Each row is a point. Each copy is the shape, with its points in the same order, stretched, turned, moved and blurred by noise. Say if it was mirrored as well.

Shape (9 x 3):
|  41 |  29 |  40 |
|  56 |  32 | -12 |
|  10 |  50 |   6 |
| -23 | -45 | -51 |
|  34 |  15 |  38 |
|  65 |   7 |  17 |
| -47 | -49 | -31 |
| -43 | -45 | -52 |
|  -1 |  -7 | -43 |
Copy 1 (9 x 3):
|  -9 | -71 |  34 |
| -38 | -83 |   9 |
| -53 | -37 |  39 |
|   6 |  29 | -59 |
|   8 | -65 |  24 |
|   8 | -91 |  -3 |
|  24 |  51 | -45 |
|   0 |  56 | -54 |
| -26 |  -3 | -35 |
Copy 1 is: mirrored
Copy 2 (9 x 3):
| -10 |  30 |  69 |
|  -2 |  55 |  42 |
| -37 |  30 |  40 |
|   4 |  21 | -45 |
|   5 |  22 |  61 |
|  24 |  46 |  51 |
|   8 | -15 | -45 |
|   3 |  -1 | -59 |
|   0 |  40 | -15 |
Copy 2 is: only turned
Copy 3, 9 rows:
| -52 |  63 |  29 |
| -15 |  83 |   5 |
|  -5 |  45 |  52 |
|  33 | -29 | -31 |
| -59 |  34 |  20 |
| -54 |  65 | -16 |
|  15 | -68 | -17 |
|  36 | -38 | -26 |
|  29 |  26 |  -5 |
Copy 3 is: mirrored
Copy 4 (9 x 3):
|  45 |  -4 |  11 |
|  16 |  22 | -30 |
|  18 |  41 |  15 |
| -76 |  -3 |  12 |
|  32 |  -8 |  17 |
|  30 | -16 | -21 |
| -79 |  -6 |  38 |
| -86 |   3 |  31 |
| -46 |  18 |   0 |
Copy 4 is: only turned

Shape (9 x 4):
|  39 | -14 |  18 |  45 |
|  14 | -52 | -54 | -19 |
|   4 |  58 |  -6 |  32 |
|  23 | -40 |  -5 | -24 |
| -30 |  59 | -56 | -15 |
| -32 |  -9 |  19 |  46 |
| -41 |  56 |   4 |  42 |
|   1 | -53 | -33 | -10 |
|  27 | -46 |  -9 | -75 |
Copy 1 (9 x 4):
|  15 | -14 |  39 |  19 |
| -16 | -42 |  45 | -81 |
|  53 |  26 |   2 |  -8 |
| -12 | -50 |   7 | -36 |
|  32 |  27 | -11 | -86 |
| -24 |  31 |   7 |  11 |
|  18 |  53 | -16 |  -8 |
| -37 | -22 |  20 | -53 |
| -18 | -90 | -16 | -72 |
Copy 1 is: mirrored
Copy 2 (9 x 4):
|  89 | -13 |   6 |  11 |
|  27 |  22 | -15 | -74 |
|  24 |  -7 |  -6 |  65 |
|  39 | -22 |   1 | -60 |
| -55 |  22 | -37 |  34 |
|  44 |  25 |  56 |  31 |
|  10 |  25 |  30 |  85 |
|  24 |  19 |  16 | -63 |
|   5 | -47 | -18 | -90 |
Copy 2 is: mirrored
Copy 3 (9 x 4):
|   9 | -49 | -42 |   1 |
| -13 |  -7 |  46 |   1 |
|   8 |   2 | -52 |  68 |
|  23 |  -2 |  20 | -25 |
|  -8 |  55 |  -7 |  91 |
| -16 |  14 | -58 |  -3 |
| -10 |  37 | -71 |  58 |
| -12 |   3 |  22 | -18 |
|  48 |  23 |  63 | -43 |
Copy 3 is: mirrored

Shape:
| -67 |  30 |   7 |   1 | -16 | -12 |  52 | -41 |
|  58 |   0 |  10 | -27 |  15 |  15 |   4 |  30 |
| -17 |  41 |  26 |  -3 |   1 |  -3 |   7 |  -2 |
|  62 |  -3 |   4 | -21 |  21 |  13 |  19 | -18 |
| -26 | -38 | -30 |  55 |  55 | -58 | -17 |  25 |
| -52 |  16 |  -8 | -20 | -42 |  -7 |  33 |  -7 |
|  12 | -21 |  24 |  -1 |  29 |  29 | -33 | -13 |
|  17 | -34 |   5 |  16 | -10 |  43 |  34 |   6 |
| -20 | -24 | -47 |  -1 |  54 | -42 | -29 |  14 |
|  21 | -28 | -22 |  16 |  15 | -65 | -52 |   8 |
|  22 | -59 |  27 | -12 |  44 | -41 | -31 |  21 |
Copy 1 (11 x 8):
|  26 |  18 | -13 |  38 |   6 | -75 |  69 |  -8 |
|   9 |  39 |  22 | -23 |  11 |  57 | -38 | -21 |
|  13 |  44 |  15 |  17 |  11 | -36 | -11 |  -7 |
| -14 |  34 |   0 |   7 |   9 |  60 |  -7 | -47 |
| -37 | -27 | -27 | -20 | -59 | -61 | -71 |  25 |
|  40 |  -1 |  10 |   7 |  13 | -51 |  56 |  -8 |
| -56 |   3 |  36 |   1 |   5 |  13 | -16 |  -9 |
|  -7 | -24 |  21 |  12 |  -3 |  24 |  17 |  13 |
| -49 |  -7 | -29 | -45 | -11 | -34 | -45 |  -9 |
| -19 | -21 |  14 | -24 | -37 | -26 | -78 | -47 |
| -39 |  16 |  29 | -37 | -57 |   1 | -32 | -11 |
Copy 1 is: mirrored
Copy 2, 11 rows:
| -53 |  12 |  44 |  58 | -43 |  -8 | -15 |  -3 |
|  48 |  -6 |  22 |  -5 |  48 |   9 |   4 |   4 |
|  -4 |  34 |  25 |  45 |   6 |  16 |  -4 |  -4 |
|  22 | -18 |  21 |  -3 |  53 | -16 | -12 | -22 |
|  53 |  25 | -51 |  46 | -33 | -63 |  20 |  12 |
| -29 |   4 |  43 |  39 | -46 |  16 | -25 |  23 |
|  29 |  -4 | -19 |  18 |  17 |  10 |   6 | -43 |
|   5 | -49 |   1 |  23 |  23 |   2 |  22 |   4 |
|  44 |  31 | -24 |   3 | -37 | -47 |  -5 |   5 |
|  70 |  23 | -42 |  31 |   2 | -34 | -38 |   6 |
|  95 |   0 |  -4 |  25 | -11 | -20 |  -2 | -27 |
Copy 2 is: mirrored
Copy 3 (11 x 8):
|   1 |  45 | -12 | -20 | -49 |  26 |   9 | -64 |
|  12 | -19 |   8 |  14 |  -2 |   6 |  15 |  76 |
| -13 |  21 | -12 | -34 | -16 |  30 |  12 |  -2 |
|  32 | -40 |  21 |   1 | -16 |   1 |  41 |  45 |
| -53 |  -6 | -34 |  26 |  25 | -72 |   2 | -24 |
|  16 |  37 |  -8 |  -6 | -33 |  27 | -34 | -29 |
|  20 |  -7 |  24 |  -6 |  43 |   1 |  31 |  20 |
|  15 |   9 |  57 |  46 | -10 | -13 |   5 |  45 |
| -24 | -31 | -44 |  22 |  29 | -23 |  -3 | -34 |
|  11 | -41 | -26 | -25 |  35 | -53 | -28 |   2 |
|  33 |   4 | -37 |   7 |  42 | -55 |  29 |  44 |
Copy 3 is: mirrored
Copy 4 (11 x 8):
| -53 |  26 | -31 | -33 |  -1 |  12 |  34 |  45 |
|  39 | -45 |  23 |  -2 |   8 |   9 | -29 | -21 |
| -39 |  -9 |  -3 | -13 | -13 |  38 |  -8 |  27 |
|  34 |  -5 |   4 |  -7 |  20 |  12 | -14 | -37 |
| -34 |  -2 |  -7 |  58 |   2 | -80 | -32 | -31 |
| -27 | -13 | -47 | -34 | -23 |   0 |  40 |  34 |
| -32 |  -3 |  41 |  19 | -14 |  12 |   3 | -70 |
|  41 |  15 |  26 |  19 |  -2 | -30 |  32 | -27 |
| -42 | -34 | -16 |  26 |  19 | -50 | -26 | -39 |
| -29 | -24 | -41 |  55 | -20 | -33 | -42 | -64 |
| -14 | -32 |  25 |   0 | -18 | -56 | -58 | -65 |
Copy 4 is: only turned

Shape (12 x 9):
|  19 |   1 |   9 | -75 |  -2 | -10 |  19 |  22 | -14 |
|  39 | -16 |  34 | -44 | -30 |   5 |   6 |  43 |  21 |
|  17 |  91 |  -1 |  32 | -12 |  82 | -27 | -40 |  34 |
|  39 |  35 | -42 |  50 | -16 |  17 | -18 | -19 | -37 |
|  38 | -13 |   2 |  22 |   3 |   7 | -13 |  35 | -40 |
|  56 |  -8 |  11 | -27 |  18 | -26 | -26 |  -7 |  11 |
|   1 |  49 | -18 |  47 | -23 |  26 |   5 | -59 |  51 |
|  16 | -39 |  -8 | -38 |  25 |   1 |  -3 |  38 |   8 |
|  20 | -32 |   4 | -15 | -26 |   1 | -33 | -13 | -24 |
|  10 |  34 |  31 |  51 |  10 |  17 |  14 | -68 |   4 |
|  -5 |  11 |   6 | -12 |  -4 | -11 | -42 |  40 | -18 |
|  26 |  45 | -19 |  31 | -25 | -15 | -30 |  22 |  -7 |
Copy 1:
|  11 |  28 |   4 |  -6 |  61 |  17 |  34 | -45 | -26 |
|  42 |   2 |  19 |  -2 |  41 |  -8 |  46 | -60 |  26 |
|  79 |  58 | -25 |  53 | -57 | -39 | -32 |  25 |   7 |
|  12 |  17 | -95 |  39 |   1 | -22 |  -5 |  -1 |   4 |
|   7 | -32 | -50 |  17 |  44 | -13 |   6 | -33 |   4 |
|  13 |   0 | -12 |  22 |  17 |  -9 |  58 | -78 | -49 |
|  40 |  43 | -19 |  35 | -73 | -30 |  19 |  44 |  19 |
|  15 | -24 |  -5 | -35 |  47 |  -8 |  38 | -42 | -40 |
|  13 | -12 | -44 |   4 |   6 |  25 |  10 | -70 | -10 |
|  14 |  11 | -12 |  72 | -52 |   1 |   2 |  36 |  -6 |
| -12 |   0 | -15 | -15 |  21 | -23 |  -5 | -62 |   4 |
|  -2 |  20 | -48 |  21 |   1 | -52 |   9 | -33 |  29 |
Copy 1 is: mirrored
Copy 2 (12 x 9):
|  22 |  15 | -81 | -57 |  20 |  29 |  11 | -20 |  -9 |
|  44 | -17 | -18 | -57 |  21 |  23 |   1 |  -5 |  15 |
|  49 |  10 |  52 |  56 | -68 |  23 |  32 | -55 |  -3 |
|  32 |  51 |  37 |  47 | -38 | -49 | -33 |   7 | -12 |
|  42 |   1 |   8 |  22 |   9 | -17 | -39 |  40 |  -2 |
|  44 |  16 | -21 | -11 |  37 | -18 |  33 |  -8 | -15 |
|   5 |  11 |  58 |  35 | -47 | -17 |  38 | -54 |  24 |
|  36 | -36 | -42 | -13 |  38 |  -5 | -15 | -14 |   4 |
|   9 |   3 |   5 | -22 |   9 | -21 |  -9 |   8 | -43 |
|  -7 |  17 |  35 |  38 | -31 |   6 |  63 |   4 |   9 |
|  24 |   9 |  -6 |  10 |  36 |  21 | -40 |  -2 | -18 |
|  34 |  38 |  38 |  27 |   6 | -12 | -36 |  -9 |   8 |
Copy 2 is: only turned
Copy 3 (12 x 9):
| -84 | -15 |   9 |   2 | -15 |  22 | -13 |   5 | -56 |
| -61 | -33 | -50 | -19 | -21 |  36 |  14 |  -1 | -25 |
|  91 | -29 | -34 |   0 |  51 |  92 | -32 |   1 | -34 |
|  71 |  11 |  43 | -11 |  43 |  34 |  43 | -31 | -27 |
|  16 |  12 |  14 |   6 | -14 |  26 |  71 |  -4 | -19 |
| -31 | -29 |  20 | -12 |   6 |  39 |   3 |  -9 |  28 |
|  62 |   1 | -26 |  -4 |  76 |  30 | -50 | -44 |  10 |
| -44 | -42 |  -6 |  30 |  -1 |  -6 |  18 |   4 | -19 |
| -17 | -31 |  21 |   4 | -22 |  40 |  21 | -65 | -11 |
|  35 |  54 | -15 |  10 |  38 |  61 | -27 | -27 |  32 |
|  12 | -21 |  16 |  -2 | -61 |   9 |  13 |  -3 | -25 |
|  51 |  -2 |  25 | -44 | -13 |   8 |  23 |  -8 | -13 |
Copy 3 is: only turned

Shape, 17 rows:
| -13 |   9 | -50 |  12 |   3 |  15 |  38 | -17 |  -2 |  20 | -30 |  36 |
| -30 |   4 | -16 |   5 | -11 | -32 | -15 | -15 |  21 | -41 |   3 | -26 |
|  27 |  12 | -34 |  18 | -24 |  -7 | -15 | -23 |   2 |  23 | -11 | -26 |
|   5 |  11 |  16 |  21 |   2 |  35 |  25 |  17 |  28 | -36 | -28 |  36 |
|  -7 |  37 |   1 | -10 |  12 |  12 |  18 |   2 |  -9 |  32 | -27 | -17 |
|  -4 | -15 |  17 |  33 |  -4 | -18 |   4 |  20 | -44 | -14 |  37 |   8 |
|  -7 | -29 |  -8 |  36 |  -5 |  -9 |  38 |  27 |  21 | -11 |  23 |  -2 |
|  26 |  39 |  20 |  32 |   8 |  -9 |  16 |  23 |   2 |  -9 |   5 |   5 |
|  23 |   5 | -36 | -27 | -11 |  32 | -23 |   1 | -46 |  22 | -33 | -15 |
| -42 |  33 |  13 | -18 | -15 |   2 |   1 | -43 |  13 | -27 |  40 | -20 |
|   8 |  -9 |  17 | -35 | -10 |   2 | -27 |  19 |  28 | -36 |   7 |  26 |
| -40 | -30 |  14 | -28 |  27 |   6 | -24 | -39 | -40 |  19 | -20 |  13 |
| -22 |  13 |   8 |   1 | -45 | -18 |  -1 |  -4 | -18 |  -2 |  29 |  10 |
|  28 | -10 | -42 |  26 | -35 |   3 |  -5 | -24 | -29 |  30 |  -4 | -14 |
| -19 |  -3 | -27 |  16 | -17 |  22 | -24 |  29 |   8 |  26 |   7 |   6 |
| -11 |  13 | -48 | -10 | -19 |  22 |   3 | -13 |   5 |   6 |  38 |  36 |
| -35 | -12 | -17 |  13 |   4 |  -3 | -30 |  13 |  15 | -14 |  20 | -23 |
Copy 1, 17 rows:
|  22 | -31 |  23 |  15 | -30 |  -1 |  -3 |  59 | -24 |   8 |   8 | -45 |
|  21 |  20 | -38 |  35 |  29 |   8 |   8 | -21 | -12 | -27 | -26 | -15 |
| -14 | -32 |   2 |  22 |   6 | -43 |  -3 | -23 | -16 | -26 |   3 | -27 |
|  49 | -22 |  15 | -13 | -50 |  24 |  20 |  -5 |  23 |   9 | -20 | -13 |
| -15 | -36 | -12 |  -3 | -15 |  11 | -43 |  -9 | -15 |   2 |  -2 | -10 |
|  -2 | -22 | -31 |  41 | -19 | -28 |  -5 |  15 |  27 |  -1 |   2 |  54 |
|  46 | -12 |   0 |  24 | -17 | -16 |   8 |  24 |  41 |  39 | -20 |  -7 |
|  22 | -16 | -16 |  -8 | -42 | -24 | -16 | -24 |  14 |  -4 | -14 |  22 |
| -43 | -62 |  34 |  23 |  11 |  -5 | -34 | -17 |  -8 | -47 |  20 |   7 |
|  14 |   2 | -53 |  63 |   4 |  14 |   2 | -39 | -53 |  19 | -30 |  11 |
|  26 |   0 |  18 | -12 |  16 |  10 |  21 | -40 |  10 |  -4 | -18 |  35 |
| -56 |   2 | -17 |  20 |  11 |  42 |  -5 |  31 | -13 |  -8 |  14 |   6 |
|   5 | -44 | -42 |  44 |  11 | -30 |   7 |  -2 | -29 |   6 |   3 |  34 |
| -24 | -58 |  11 |  43 |  -2 | -55 |   0 |   8 | -10 | -23 |  13 | -15 |
|   7 | -41 |  10 |  30 |   1 | -14 |   0 |   0 |  10 |  24 |  49 |  -2 |
|  32 | -30 |  24 |  54 | -12 | -26 |  10 |  13 | -43 |  31 |  19 |  11 |
|  10 |   8 | -20 |  44 |  18 |   8 |   0 | -15 |  16 |   5 |  14 |   1 |
Copy 1 is: mirrored
Copy 2, 17 rows:
|  54 | -17 | -21 |  16 |  -7 | -53 | -36 |   9 |  31 | -47 | -26 | -11 |
|  11 |   6 |  -9 |  26 | -12 |  -1 | -27 | -55 | -11 |   1 |  49 |  -4 |
|   0 |  24 | -10 |  15 | -29 | -21 | -83 |   1 |  -8 | -17 | -19 |   2 |
|  32 |  -2 |  20 | -43 |   7 | -10 |  27 | -35 |   6 | -39 | -14 | -48 |
| -20 |  -5 |  -7 |  27 |  15 |  -2 | -42 | -15 |  32 | -28 | -34 |  -3 |
|  -3 | -37 |  18 |  -9 | -26 |  29 |   2 |  11 | -27 |  -8 |  39 |  32 |
| -12 | -10 |  -2 | -34 | -23 | -18 |  32 |  -5 | -23 | -57 |  31 |  11 |
|  -9 |  21 |  29 | -35 | -12 |  35 | -13 |  -7 |  21 | -34 |  17 |   9 |
|  -3 |   2 | -31 |  53 | -47 | -32 | -67 |  12 |   4 |   9 | -60 | -35 |
| -12 |  -4 |  21 |  25 |  14 | -19 | -10 | -95 |  -8 |  33 |  28 |  29 |
| -12 |  38 |   1 | -29 | -11 |  -7 |   9 | -15 |   2 |  46 |  11 | -36 |
|  23 | -44 | -25 |  83 |  54 |  -8 | -27 |  16 | -11 |  21 |  -5 |  -3 |
|  -5 | -38 |  20 |  -8 | -22 | -22 | -40 | -19 |   0 |  22 |  33 |  18 |
|  11 |  -9 | -10 |  15 | -46 | -40 | -79 |  19 | -23 | -28 | -28 |   5 |
|   5 | -17 | -69 | -38 | -21 |  -8 | -27 |  -1 | -12 |   4 | -32 |  -7 |
|  32 |   8 | -33 | -20 | -37 | -54 | -27 | -23 |  12 |  24 | -20 |  22 |
|  -3 |  -8 | -55 |   2 | -16 |  15 |  -3 | -35 | -25 |   6 |  17 |   8 |
Copy 2 is: mirrored
Copy 3:
| -29 | -17 |  21 | -52 |  17 | -20 | -35 |  18 | -39 | -31 | -43 | -21 |
|  16 |  22 | -42 |  14 |  30 | -15 |  -7 |  30 | -25 | -35 |  25 |   6 |
| -13 | -21 |   1 |  16 | -13 | -14 | -15 |  49 | -16 | -21 |  -8 | -19 |
| -32 |  36 |  12 | -28 |  29 |  13 | -14 | -22 |  12 | -24 |  14 | -50 |
| -16 |   9 |  -7 | -14 |  -8 |   8 |   3 |  24 |  -5 |  35 | -23 |  -6 |
|  25 |  30 |   5 |  13 |  -6 | -40 | -34 | -16 |  33 |   2 |  26 |  37 |
| -34 |  -6 |   4 |   5 |  13 | -32 | -28 | -15 | -24 | -20 |  34 |  21 |
| -34 |  43 | -26 |  -2 | -23 |  -6 |  -7 | -14 |  36 |   0 |  28 |  -7 |
|  26 |  -8 |  45 | -20 | -12 |  20 | -37 |  68 |  -8 |  15 | -13 | -27 |
|  31 |  57 |  -5 |  21 |  28 |   3 |  49 |  -1 | -14 | -38 | -13 |  15 |
|  33 |  21 |   4 |  -5 |  17 |  49 |  -5 |   2 |  20 | -36 |  26 |   3 |
|  93 | -32 |  15 | -16 |  15 | -19 |  -5 |  20 |  12 |  23 | -52 |   6 |
|  12 |  38 |   7 |  24 |  24 |   1 |  -9 |   7 |  18 | -27 | -16 |  42 |
|  -6 | -31 |  37 |  12 |  -9 | -33 | -32 |  50 |  -8 | -27 | -18 | -15 |
|   4 |   7 |  16 |  16 |   4 |  18 | -54 |   4 | -51 |   0 | -24 |  23 |
|  11 |  20 |  42 | -20 |   9 |  11 | -21 |  -1 | -49 | -69 | -31 |  23 |
|  31 |  17 | -20 |  26 |  10 |  -8 | -31 |   8 | -52 |  -5 |  15 |  25 |
Copy 3 is: mirrored
